Rows are points. Examples show where two turns around zero, p and q, send a point. Where does a point land after both, in the order given? Backwards means that the second turn is done in reverse. Each puzzle has new turns, and all numbers are rounded.

Turn p:
[-4 37 40] => [-51   8 -18]
[-25 -20   1] => [13 28  8]
[ 22 -15  30] => [  3   2 -40]
[ 11  30 -24] => [-14 -31  20]
[ -6 -32 -48] => [49 -6 31]
Turn q:
[14 64 27] => [ 45 -35 -43]
[-16 -16  18] => [-20 -18  11]
[ -9 -14 -30] => [ 1 24 24]
[ 11 -33 -15] => [-25  28   7]
Where do these land?
p, then q: [ 16 -43  41] => [40 47 -4]
p, then q: [-45  22  11] => [ 23 -45   7]
q, then p: [ 0  1 23] => [20  9  7]
p, then q: [ 15  17 -20] => [-29  -2   7]
p, then q: [28 16  4] => [-16  14  24]
q, then p: [-13 -13 -59] => [-55 -10 -26]

Turn p:
[-52   3 -30  24] => [  1 -31  16  54]
[ 18  10   6 -31] => [  3  -7  -5 -36]
[ 29 -20  50  -6] => [ 22  49 -10 -29]
[  4   5   3 -34] => [ 13 -16  -6 -28]
[-22 -15 -52  38] => [-30 -19 -12  59]
[24 16 24  9] => [ -9  26  17 -21]
Turn q:
[ -9 -43  23   2] => [-7 12 13 46]
[-8 34 -8  5] => [ -4   0 -21 -29]
[-53  -8 -44 -40] => [-64   9  38 -29]
[ 30  24 -23  14] => [ 21 -32 -10 -25]
[ 12  -7  20 -17] => [18 18 12  8]
[37 38 -3 29] => [ 37 -26 -34 -21]
[ -8 -38  36   6] => [ 0 20  3 49]
Where do these land?
q, then p backwards: [ -1 -19  -4  39] => [-18 -13 -37   3]
q, then p: [ 15  22  -9 -26] => [ 11  -3  -6 -36]
p, then q: [ 19   9  84 -35] => [ 66  36  26 -49]
p, then q backwards: [ 3  3 -7 23] => [-17 -17   4  -2]
q, then p backwards: [ -7 -21 -53  -6] => [ -3  51 -27  -2]
q, then p: [-29   6 -10   6] => [ 14 -24   5  15]

Turn p:
[ -9 -43  27 -12  12 -27] => [-18 -34 -20  -3  34  26]
[-27  50  24 -52  -2 -17] => [-22 -10  77   3  12   7]
[  0  28 -27  25  19  46] => [ -2  55  -5  -1 -18 -36]
[ 42 -48   5  -4  -8  -8] => [ 12 -17 -40 -17 -10  43]
[ 12 -30 -60  26  -9  11] => [ 38   4 -44 -31 -16 -30]
[-22  33  10 -10  -3  20] => [-23  11  32  10 -10 -17]
[ 28 -16 -25  31  13 -17] => [ 40  13 -34  -2  11   4]
[-24  28  45  -4 -22  -8] => [-24 -20  35  42  -4   3]
Turn q:
[-27  14 -16  43   6   8] => [ 30 -45   7 -13   2  -4]
[-33 -23   8  -7  -6  10] => [-14 -11  17   3  33  12]
[ -3  36  43 -28   6 -25] => [-26   9  26  39 -31 -25]
[ 57  11  22  40 -40  41] => [ -1   8 -48 -39   9 -69]
[  6 -22 -29 -10 -13 -32] => [-11   0 -27   3  -9  41]
[-34  24 -50 -17 -20  -6] => [-15 -28  22 -34 -28  39]
[ 19  13  29 -23  27   0] => [  3  35  16  24 -11 -20]
[ 46 -19   8 -25  50 -17] => [ 26  62 -11  35  -9  10]
[-31 -34 -15  27 -10  22] => [ 10 -30  -3 -19  45  16]
Where do these land?
q, then p: [ -3  14  29 -25 -17  80] => [-22 -12  57   8  58  31]
q, then p: [ 13   4 -26  29 -21 -28] => [ 16 -16 -18 -36 -23 -15]
p, then q backwards: [  2   1  87 -25  32 -35] => [-63 -62   3 -41  -7 -28]
p, then q: [  6 -11  12  37  23 -30] => [ 53   4  -8 -11  -8   2]
q, then p backwards: [-41  11 -21  -7 -12  16] => [ -7  -1   4 -48  -9 -15]
p, then q: [  2  11 -35 -10   4 -22] => [ -4  37  -7  17 -13  -8]
q, then p: [  6   3 -15   4   5  38] => [ -4   5  24 -16   5  30]
q, then p: [ 15 -34 -31  -2 -13 -20] => [ -4  25  -2 -31 -21 -29]

Turn p:
[ 56  40   9 -17 -11  30 -37   8] => [ 20   3 -43  32   6  -2 -52  39]
[-12  -8   5 -17  -9 -23  -9  30] => [  4   5   7  30 -20   0  27   3]
[ 24 -11   6 -17  24  19 -14  29] => [-10 -18 -37  34   4  -1  -2  -6]
[ 53 -97   7   3   0 -20 -29 -26] => [ 56   3  -9  34  56  -5   7 -81]
[ -9  19 -30 -10   7  -4 -12  -3] => [ 2  4 -8 -9 -9 34  4 16]
[-20  19   1 -12 -30  49  32 -14] => [  0  -3 -19 -50 -17 -39  -2  27]
[-21  20  17  -3  14 -17 -15  -3] => [ -1 -21  26   9 -16  15  -5  12]
[-23 -11   8 -18  19 -18  16 -26] => [  5 -19  19 -19 -25   9   4 -30]
[-27  24 -11  61   0   9 -24 -24] => [ -9  -8  38 -29  46  20  -6  38]
[-21   6 -12  30 -14 -25  91  27] => [-65  55  28 -31 -25 -29  23 -18]
Turn q:
[ 12  -1 -24 -85  -7 -13  37 -11] => [ 14  49  70  26  31 -20  -5   8]
[ 22 -12  68  22 -10 -57  39   2] => [-13 -20 -29  51  51  53 -22  26]
[-12  -9  -9  23 -28  22   0   7] => [ 18   6 -21   0 -27   8  24   0]
[29 22  0 17 17 24 25 -5] => [ 15  -3 -21  18   7 -20 -19 -36]
[ 17 -42 -15 -16  22  11 -64  -9] => [-67   5  20 -13 -43 -19   5  -3]
[ 33  26   1  10  12  24 -51   2] => [-27 -38  -9  -3 -14 -43  14 -25]
[ 10  12 -22  -4  10 -26   9  38] => [ -3  20 -16 -14  37 -24   4  16]
[-50   8  23  15  -1  26   9  -5] => [ 31 -17   0 -25 -11  41   5 -21]
[-60  -4 -22  19 -17 -12  -5 -19] => [ 33  -3   4 -37 -32  23  -5  36]
Where do these land?
p, then q backwards: [-41 -17 -36  44 -14  10 -13 -18] => [-42  16   9 -34  -5 -21  -7  48]
q, then p: [ 11 -22  40  45 -22  -5 -44  24] => [-18  13 -17 -46  10 -11  64  -6]
q, then p: [  8  -6  20  20   2 -51 -10  18] => [-30 -17 -18   6   6  18  45   4]
p, then q: [ 33  37 -31 -19  -8 -47 -30 -12] => [ 10 -35 -23   9 -18 -40  39 -41]
q, then p: [ -1  -6  16 -44  53  -1   0 -21] => [ 25 -61  28   6  -5  -1 -13   8]
q, then p: [ 15  49  27 -36 -29  40  58   1] => [-20   0  13  -8  43  -2 -75 -49]
q, then p: [ 26 -22  14 -16 -37  12  16  -4] => [-31  13  22 -18  26 -19 -16  13]
q, then p backwards: [ -1  24  12   4 -15  -9  -5  -6] => [-12  -6  13  -3   3  12 -24  -2]
p, then q: [-41 -24 -42 -27  38  19   0   8] => [ 34  63  19  12 -22  13  -4 -18]
q, then p: [-10 -12 -20  29  32  33  29  10] => [ 35  12 -19 -23  -7  33 -25  21]

Turn p:
[-13   9 -40  19   8 -43  26 -29  22  37 -16] => [ 55  -1  10   0  13  35 -28 -44  17  13   3]
[ -1  -9 -27 -31 -25  -6 -14 -11  -2  24   9] => [  3  -3  -5  17  11  21  29 -29 -27  11   8]
[  9  37   2   4  24 -11 -24 -28 -50  -9 -38] => [-23  32  46 -34  21  16   6  -6  26 -25  25]
[ 16  -2  34 -33  13  27  22  46  33  23  35] => [ -4 -17 -39 -12 -65 -22  -2  16 -32  29   9]
[ 17   2   9  17  15 -39 -25 -55 -19 -33   2] => [-16 -26  59 -12  46  -4  -5  -1  24   1  10]
[  7 -17  29   9  -9 -30   5 -39 -54 -26 -50] => [  6   0  38  -2  49  13   6  41  24 -40  44]
[ 39   4  -5   8 -22  45  17  38  22  -6  19] => [-19   0 -52  -1 -13 -40 -24  -6 -33 -10  -8]
[ -8  11 -12  -9  23 -40  10 -35 -64 -72 -26] => [  4   7  96  -5  28   4   1  20   2 -58   1]
[-29  -2   1  -4  -9  65  20   6  51  27  32] => [  8  16 -47  44 -46 -38   0 -18   2  39  -9]
[-14 -29 -22  24  15   9   0  19  -1  37  26] => [-12   1 -22  29 -16  37 -27  -3  -2  24 -19]
[ -4 -25   6 -10   0  12 -37  44  47  -6 -26] => [  9  17 -39 -25  10  -8  23  34 -15  33 -39]
[-18  22  25   6 -32  12   0  45  16   4  32] => [-11 -25 -46   0 -39 -16  20  -3  12 -15 -24]
Turn q:
[ 18 -43  21 -42  22  12  -5 -10 -12   4  23] => [ 26 -12  26  -7  36  31   4 -17  38  16   4]
[  7  25  25 -13 -22  -7  15  -1 -33  -2  38] => [ -6 -53 -22   2  12   6 -15  27  17   7   4]
[-11  17  -6  19 -40  55  19 -13  40  12 -75] => [ 40  30 -39 -26  -3 -48  15 -22 -71  -2 -24]
[ 15 -24   3   1   6  -4  -6  34 -49  -5  42] => [-16  -7 -16  26  10  50  -1  16  40  22   6]
[-39  18  10 -32   9 -23 -31  12 -17 -20   0] => [-32 -23  35   4  12  11  28  30  -7 -13 -20]
[ 46  48 -11  15   2  22   2   4  56  11 -67] => [ 34  16  -2 -11 -39  -9 -22 -33 -90  -9  14]
[-14 -24   7 -24  -5 -65  17   0 -12  14   7] => [  4  -2  40   4  -7 -14 -17  46  39  18 -13]
[  6  26 -10  47  10  13  20 -28  13 -13 -58] => [ 26  24 -25   4 -34 -24  -9 -19 -35 -52 -14]
[  3 -20 -37 -27 -13 -19 -16  -8 -10  -8  64] => [-35 -21  20  36  23 -12   1 -10  43  33  24]
[  8  32 -38  33   7  42   3 -18  -7  17 -74] => [ 14  30 -31  14 -17 -11 -18 -44 -60 -28 -47]
[-12 -33  14   5 -12 -27 -27  33  -5  11  33] => [-29  22   9  -4  18  19   3  38  26  27  21]
[-17  25 -20  14  23  33  46  17  41   0 -34] => [ 12   8 -17 -30 -61 -15  24 -35 -29  -1 -19]
[-13 -15  24   3  18 -12 -23 -19   3  27  63] => [-37  -6  14 -33  31   7 -20  -1  48  -4  25]
[  4 -32  18  -1  -4 -19 -13  -4  -8 -48  39] => [  1  -8   8  23  20   9  27  22  42 -12  40]
Where do these land?
p, then q: [  8 -14  23 -16 -27 -44 -39  -5  22   1  11] => [ 34  17  13 -15 -13  11   1 -22  43  29 -23]
p, then q backwards: [-14 -37   8   2 -15 -18 -21 -40 -30 -14  -8] => [  0 -23  10 -31  -9 -16 -42  -2 -23 -31  17]
p, then q backwards: [  8 -35 -12  12 -60  -4 -24 -55  14  -8  41] => [  9   6 -36 -45 -41  31 -27 -31 -32 -29  33]
p, then q: [ 23  15  -9  19  52  27   8   3 -45  28  27] => [-50 -10 -14 -22  56 -21  24  14 -19 -11  -3]
p, then q backwards: [ 24  30 -35  51  58  31   2   6 -32 -50  49] => [-25  40 -49  12  39 -53 -24 -36 -10  67  -2]
p, then q: [-19   1  23  -4 -17  24   3  30  11  13 -39] => [ -9 -19  -6  25 -41 -11   0 -12 -22  30   7]
q, then p backwards: [-41  -5  11  -4  -4 -30  34  42  24  21 -16] => [-16   7  35 -24  52   9 -17  34  21 -15  -7]
p, then q: [-43  28  33 -38  12  31  10  23   6   7 -14] => [ 10 -32 -26   8 -25 -39 -10  30 -22  38  14]
p, then q: [  1 -27 -41   2 -30 -37 -32   3  52  17  -1] => [ 35  27  10   9  -5  18 -36 -57   7  -5 -41]
p, then q: [ 15  17  -3   4 -41 -24   3 -23 -19  -3   5] => [ 14  -2   9   5   0  -2  19 -18  42 -26  17]
p, then q: [ -2  -3  22 -29   4  20  26  78  13   4 -39] => [ -5 -34 -15  62 -18   6   7  13 -37  55 -11]
q, then p: [-14  35 -13 -45  45  44  33  33 -37 -11 -23] => [ 26  52 -24  44  44  -9  -7  30 -10 -15  50]
q, then p: [ 20  18  -9  36  18  -2 -14 -42  -3  -2  -7] => [-22  -8  36  -1  31 -22  10  -4  15  -7 -28]
q, then p: [ 34 -24   1   9   4 -19  10 -54  24  -4  14] => [-17 -52  17 -26  18 -25  -2 -12   3  30 -10]

Turn p:
[  5 -21   5  15  23  -7  24  -2   1 -13  -7 -27] => [  0  19 -21   0   6  -1  22 -25  22 -18  -1   9]
[ -6  28  -6  17  31 -24 -35 -11  20 -19 -25 -23] => [ -4  20  -3 -43  -8   9   5 -24  -2  23 -49   5]
[  8   9  24 -16 -33  35 -46  53  37 -24  -7 -28] => [-26   9  36   0  15 -75 -28  12  20  20 -34 -13]
[ 11  20  13 -43  -3  -6  34 -16  25   2  66  -7] => [-38  15 -20  42   1  30  -1  45  29  33  19   1]
[-55 -30 -18 -34 -70   0  18  38 -24  18   3 -26] => [-13 -47 -13  61 -54 -55 -18 -17  -6 -10  20 -17]
[ 39  16 -50  -8 -13 -18 -11  35   9  -5 -20  36] => [ 26  27  -8 -17   1 -32 -21  20 -56  24  15  19]
[ 32  10  70  24  22   7 -37   0 -17  16   9 -32] => [-12  -8  44 -24  35  -3  64   3  34  14 -18 -21]
[-15   9  -4  55  38  12  -7 -23 -14 -30  26 -29] => [  4  24  14 -43 -33  30  18 -12  51 -21  -8   3]
[-14   6 -72  48 -10  15  16 -20  31  71 -27  49] => [ -4 -29  12 -38  -3  32 -54 -40 -56  -4  61  54]
[-12  -7  28  -1  36  -1  17  25   0 -10  32  16] => [ -9  40  24  32   1  20  17   5   5 -19   1 -11]
[-23 -25 -26 -40 -14  -9  14 -27  -6  27  18  28] => [-13 -35 -27  33 -17  26 -15  23 -31 -17  15   9]
[-24 -49  23  19 -23 -23  -6 -25   4 -21  13   2] => [ 21 -27   5  32 -12   8  10  -2  26 -25 -33  36]
[ 44  41  26  -6   8  -5   7  -9 -28 -15 -54  42] => [ 61   9  -7 -20  54  13   2   3 -25  26  -2 -40]
[  9  -7 -12 -29   6  25  12 -18 -39   4 -26   0] => [  8 -20 -35 -14  13  -1  -2   7 -11 -25  15 -37]
Turn q:
[ 26  -4 -41   5  -8  48  26  28  36  23  38 -10] => [  5  34  26  67  20 -11 -18 -46  12   9   8  -7]
[-33  42  19 -52 -17   9 -45 -29  33   6 -13 -26] => [  1  33   3 -54 -18 -11 -45  26  53  23 -23   9]
[ 12 -33  27 -24  40 -25   0 -28 -34   5 -14 -29] => [ 11 -35  -1 -20  41   9  22  55  17 -16  13 -11]
[  5   2 -19  15 -27 -13 -39  -2 -34 -32  20 -14] => [ 20   2   9 -12 -34  20   3   3 -20  -8 -16 -53]
[-28 -22 -24  -7 -10  32  40 -35  35  28 -35   0] => [ 30  26   5   3  15  16   3 -16  25  25  36  64]
[  9  52 -18  39  41 -29  16   8  46 -33  54   3] => [-13  41 -23  -1  14 -57  25 -53 -11 -49 -37 -21]
[-14   3   3 -30 -14  48  27  26 -19  57 -18  44] => [-21 -16 -26  51  -2  11 -25   5   9  66  16  38]
[ 22  -1  56  14  20  -5  40  18   0 -45  28 -24] => [-19 -40  24 -21  57 -21  10 -29 -23 -15 -29 -17]
[ 24   0  19 -58 -28 -17   0   0 -40 -25 -19  43] => [-44  -3 -13 -13   9  54 -12  46 -36  24 -19  -3]
[-35   7 -34  31   3 -14  39   9 -28 -15 -22  32] => [ 17   3 -35   3 -16  -5  43 -15 -53  22  14  21]
[-29 -34  34 -14 -22 -15 -10  16  14  18   9 -17] => [-18 -22  14 -31   0  -4 -28  -5  16   9  46 -12]
[ 37  26 -30  37   5 -16 -24  10  20   0  -7 -25] => [ 26  21  14  21 -21 -28 -12   3 -14 -52 -17  -6]
[ -1  -8 -15  26  37  11 -28  17  -2  -6 -16  31] => [-16  -6   5  26 -38 -14  42   9   2 -11  -3  11]
[  4 -31  23  20 -22 -13 -43 -39 -27  19  -5  -7] => [ 22 -39  -2 -19 -29  43  -9  16  24 -27  14 -13]
Where do these land?
q, then p: [-33 -13 -30  35   7 -33 -34  17   0 -33 -55  35] => [ 49 -19  -8  62 -26 -17 -16  23   8  20  43 -24]
p, then q backwards: [ 24   4  35  13   6  14 -15  34 -29  26  13  -1] => [ -6 -42 -10  -5  33   2  -1  21   2 -31   5 -29]
q, then p backwards: [-23  -6   6 -34 -26  47 -50 -11   5  -9 -29  -5] => [-13  50   0  31 -15  -2 -30 -13  16 -20  51  -3]
p, then q: [ -8  36  26 -34  21  39 -16 -39 -35  18 -37 -17] => [ 39   8  52 -10  35 -20  11  35  35  25  29 -12]
q, then p: [ 37 -27 -23  37  24 -16  16  10  16  -3  39 -52] => [ 19  42 -22 -14   7  19  46   2  60   5 -26   7]
q, then p backwards: [-13 -25  37 -41  19 -27 -41  20 -14 -34 -19  27] => [ 14  15 -16 -26  19  23 -53 -14  -8  38  47 -24]
q, then p: [ 27 -12 -45 -15 -33   6  15 -28 -29   1  -8   3] => [ -1  10  26 -46  18 -14  -3  11  16  -5  41 -26]
q, then p backwards: [-33 -18  -1  -1  -7   3  31   8  51  52  -3 -42] => [ 31   3 -12  45 -42  34  47  25  22   1 -13  -2]
p, then q backwards: [ 13  -7 -21  -2   4   9  16  20  57  28  39  33] => [ 22 -23  -9 -37 -18  -4  21  28  38  17 -42  25]
p, then q: [ 24  21 -14  21   5 -19  39  -6   4  -7   3  32] => [ -7   6 -18  48   2   5  -9  -9  18  -4 -36 -14]
q, then p backwards: [ 42   2  33  25 -40  -8 -46 -18 -20  24  32  32] => [-78 -10  -9 -24   6  24  10 -53 -10  -6   2   2]
q, then p: [  4 -22  34 -18 -35  36  36 -20  47 -23  24  30] => [-30 -28  14 -13  25  67 -35   0   3 -27 -25 -26]
p, then q: [-13  24 -45  10  21  -9  27  23 -26  22   1   9] => [ 25   4 -20   1   7  28 -24 -16   5  23 -25 -45]
q, then p: [-37  15  39  29  33 -30   4 -19 -31 -31  30 -50] => [-20  11 -92  21  19 -19  33   5  -9  -9 -13   9]
q, then p: [-10  31 -31 -26   3 -13  18   9   3 -31 -30 -34] => [ 10  15  -2  -2   9  -2  35   2 -37  40  12 -40]
